Rows are points. The points of each table are mixes of a few directions, plus a little noise. Count the directions of each table, and those that both share. Where both have some left over, give the other angles between the two spaces (their principal angles), to ten degrees, smallest first.

First (4 x 2)
[[ 0.70 -2.82]
 [ 0.29 -1.43]
 [ 0.03 -0.25]
 [-0.96  4.55]]
Second (4 x 2)
[[ 1.67  1.50]
 [-3.55 -3.19]
 [ 0.34  0.31]
 [ 1.53  1.38]]
Directions: first 1, second 1, shared 0; angles 60

First (8 x 4)
[[ 0.55  0.22 -2.78  0.46]
 [-1.17 -2.17  1.45  1.22]
 [-0.77 -0.50 -0.63  1.09]
 [ 1.55 -1.59  4.30 -2.52]
 [ 0.38 -1.28  4.68 -1.70]
 [-1.83  0.25  0.43  1.39]
 [ 0.71  4.07 -3.83 -0.51]
 [ 0.55  1.02 -3.63  0.53]]
Second (8 x 4)
[[ 0.53  0.71  1.13 -1.14]
 [ 1.24  2.05 -1.07 -1.40]
 [-2.41 -3.50 -2.31  4.20]
 [-0.84 -2.04  6.78 -1.14]
 [ 0.27  0.55 -1.05 -0.02]
 [-0.70 -0.82 -2.46  1.82]
 [ 1.35  2.22 -0.86 -1.62]
 [ 0.52  0.85 -0.15 -0.69]]
Directions: first 3, second 2, shared 2

First (7 x 8)
[[ 1.94  2.75  1.75 -0.89  1.51 -0.51  1.01  0.53]
 [-0.11  3.36  2.05 -1.15 -0.26 -1.87 -0.72 -0.28]
 [-2.84 -2.40 -1.40  0.72 -2.33 -0.24 -1.79 -0.92]
 [-3.88 -2.87 -1.74  0.85 -3.12 -0.51 -2.51 -1.21]
 [ 2.94 -1.12 -0.63  0.51  2.61  2.20  2.51  1.16]
 [ 0.03 -4.75 -2.74  1.53  0.32  2.64  0.96  0.39]
 [ 1.81  4.92  2.98 -1.57  1.37 -1.71  0.53  0.41]]
Second (10 x 8)
[[-5.45  6.47 -1.17  2.45 -7.22 -3.26  2.74 -1.57]
 [ 0.78 -0.91  0.17 -0.33  1.03  0.47 -0.39  0.22]
 [-1.68  2.00 -0.36  0.76 -2.24 -1.01  0.85 -0.49]
 [ 1.21 -1.42  0.25 -0.54  1.58  0.71 -0.61  0.34]
 [ 1.83 -2.17  0.39 -0.82  2.42  1.09 -0.91  0.53]
 [-2.12  2.52 -0.46  0.96 -2.81 -1.27  1.07 -0.62]
 [ 2.54 -3.01  0.54 -1.15  3.36  1.52 -1.27  0.73]
 [ 2.53 -3.00  0.54 -1.14  3.35  1.51 -1.28  0.73]
 [-1.80  2.14 -0.38  0.81 -2.37 -1.07  0.90 -0.51]
 [ 2.20 -2.61  0.46 -0.98  2.91  1.32 -1.11  0.63]]
Directions: first 2, second 1, shared 0; angles 50

First (10 x 12)
[[-0.97  2.22  1.91  1.74 -0.19 -0.41 -0.25 -0.39  0.28 -1.06  0.03  0.31]
 [-2.63 -0.83  0.14 -1.06 -0.39 -1.51 -2.67  1.32  3.49 -0.58 -0.90  1.46]
 [ 0.47 -0.06  2.08  2.54 -0.33 -0.60  2.12 -3.21 -3.61  0.83 -0.79 -0.17]
 [ 5.35 -5.88 -4.23 -2.63  1.02  1.93  6.76 -2.05 -7.94  4.78 -1.31 -1.65]
 [-1.36  2.38  0.73  0.03  0.44 -0.26  1.15  1.45  0.62 -1.20 -1.32  1.26]
 [-1.73 -0.29 -2.73 -2.49  0.59  1.55 -1.99  2.74  5.38 -1.80 -1.51  0.10]
 [-0.65  0.31  1.13 -0.54 -0.53 -1.99 -2.69  1.54  1.25  0.12  2.24  0.91]
 [-0.61  0.69  1.32  1.96 -0.41  0.22 -0.57 -1.82  0.28 -0.72 -0.34 -0.60]
 [ 1.89 -0.27  0.30  1.46 -0.78  0.93 -2.39 -1.65 -0.15  0.11  3.34 -2.13]
 [ 0.20  1.80 -0.48 -1.08  0.59  0.41  0.61  2.33  0.40 -0.62  0.51  0.53]]
Second (8 x 12)
[[-0.31 -2.07  1.79 -1.38  2.35  1.23 -2.94  0.70 -4.35 -1.13 -3.32 -1.30]
 [ 0.90 -0.33 -1.22  0.22  0.22 -2.18  0.30 -0.43 -0.59 -2.39 -0.55  0.77]
 [ 0.12 -1.72 -2.07 -0.49 -4.73 -4.74  0.03 -2.90  4.44 -0.82  0.20 -1.66]
 [-0.36  1.99  1.25 -0.93 -0.51  0.10  1.02  1.38 -0.44  0.42 -0.18 -0.61]
 [-1.14 -3.27  0.23  1.17  2.66  3.87 -1.80 -0.69 -1.60  0.92  0.79  0.35]
 [ 2.25  2.89  1.07 -1.39  0.31 -2.39 -0.93  1.40 -1.27 -0.74 -3.45  0.17]
 [ 1.11  0.17  0.08  1.21  1.94  2.08 -1.49 -0.23  0.35  2.08 -0.04  1.48]
 [-2.61  2.30 -0.93  1.65 -2.23  1.92  5.72  0.69  3.53  1.64  6.63  0.87]]
Directions: first 5, second 5, shared 1; angles 70, 70, 90, 90

First (8 x 18)
[[-0.16  2.52 -3.57  1.41  0.17 -1.09  0.80 -5.28  1.84  1.42 -4.06  3.08
  -0.82 -1.98  1.13 -0.75 -0.23 -0.81]
 [ 2.41 -0.05 -3.66  1.67  1.23  1.12 -1.50 -1.56 -3.61  2.30 -0.54  1.35
  -0.67  0.05 -4.37  2.36  0.43  1.84]
 [-1.10  0.85  2.25 -2.13  0.80 -2.32  1.68  3.68  0.32 -0.17  3.52 -2.43
   0.58  2.54 -1.38  3.60  0.24  1.01]
 [ 0.50 -3.82  3.16 -0.12 -0.94  2.49 -3.55  3.48 -1.25 -1.71  2.36 -1.57
   0.41 -0.60  2.19 -4.43 -0.55 -1.02]
 [ 0.03  0.62  0.28 -0.81  0.04  0.17  3.29  0.99 -0.96 -0.36  0.39 -1.20
   0.55  2.23 -3.51  4.77  1.04  1.91]
 [-0.66  1.43 -1.66  1.02 -0.90 -0.02  1.17 -4.32  2.50 -0.15 -4.09  2.32
  -0.42 -2.08  2.68 -2.27 -0.23 -1.47]
 [-0.18  0.43  0.12 -0.32 -0.17  0.02  1.74 -0.02  0.06 -0.32 -0.31 -0.34
   0.24  0.74 -1.00  1.74  0.43  0.60]
 [-0.72 -1.97  3.07 -0.76 -0.25 -0.35 -3.69  3.04  1.00 -0.96  2.80 -1.19
   0.11 -0.96  4.26 -5.01 -1.15 -2.02]]
Second (11 x 18)
[[ 0.18  1.32 -1.77  3.49 -1.72 -0.93 -0.35 -7.10  2.63 -3.24 -1.08  1.23
   2.22 -0.78  1.27  1.54  1.72  0.18]
 [ 0.21 -0.42  2.01 -0.93 -0.45  0.30  2.17  0.17 -1.80  1.82 -5.36  0.84
  -3.36  0.65 -0.51  4.90 -0.73  0.19]
 [ 0.98  0.34  0.53  2.32  0.66 -2.12 -4.37  0.31 -0.08 -2.66  2.65 -1.83
   0.25 -1.67  2.02  0.15 -2.00  0.12]
 [-2.32 -0.06  0.85  1.36 -0.41  0.48 -1.27  3.25 -0.35  1.37  1.61  0.94
  -0.24 -0.03 -1.36  1.04 -0.60 -0.38]
 [ 0.59 -0.51 -1.35 -4.47  0.98  0.59  1.23  2.13 -0.22  2.89  1.77 -0.70
   0.17  1.08 -0.61 -5.81  0.45 -0.34]
 [ 1.20  2.36 -3.43 -0.54  1.31  0.93  1.85  2.15  0.39 -3.11  2.15 -3.43
   1.76 -2.52 -0.51 -5.63 -2.88  1.10]
 [-2.50  0.53 -0.68  1.45 -1.10 -1.32 -3.84  0.67  1.26  2.36  3.69  1.39
   0.45 -0.13 -0.45 -1.96 -0.12 -0.87]
 [ 0.70 -1.36  1.66  1.37  0.82  3.05  3.68  0.24 -0.52 -4.27 -0.98 -0.03
   2.09  0.84 -0.59  3.42  2.24  0.48]
 [ 0.68  0.27  1.95 -0.21  0.55 -0.83 -0.50  3.37 -2.53  0.69 -2.89 -1.59
  -3.89 -1.18  0.12  3.40 -3.83  0.62]
 [ 1.83  0.22 -1.62 -3.03  0.19  0.43  3.21 -2.97  0.35  0.42 -2.69 -0.23
  -0.07  0.64  0.27 -2.02  1.06  0.36]
 [-1.45 -2.55  1.88 -0.95 -1.06 -0.46 -2.07 -2.19  0.78  3.73  1.11  3.49
   0.31  3.25  0.33  0.89  4.50 -1.53]]
Directions: first 4, second 6, shared 1; angles 30, 70, 90
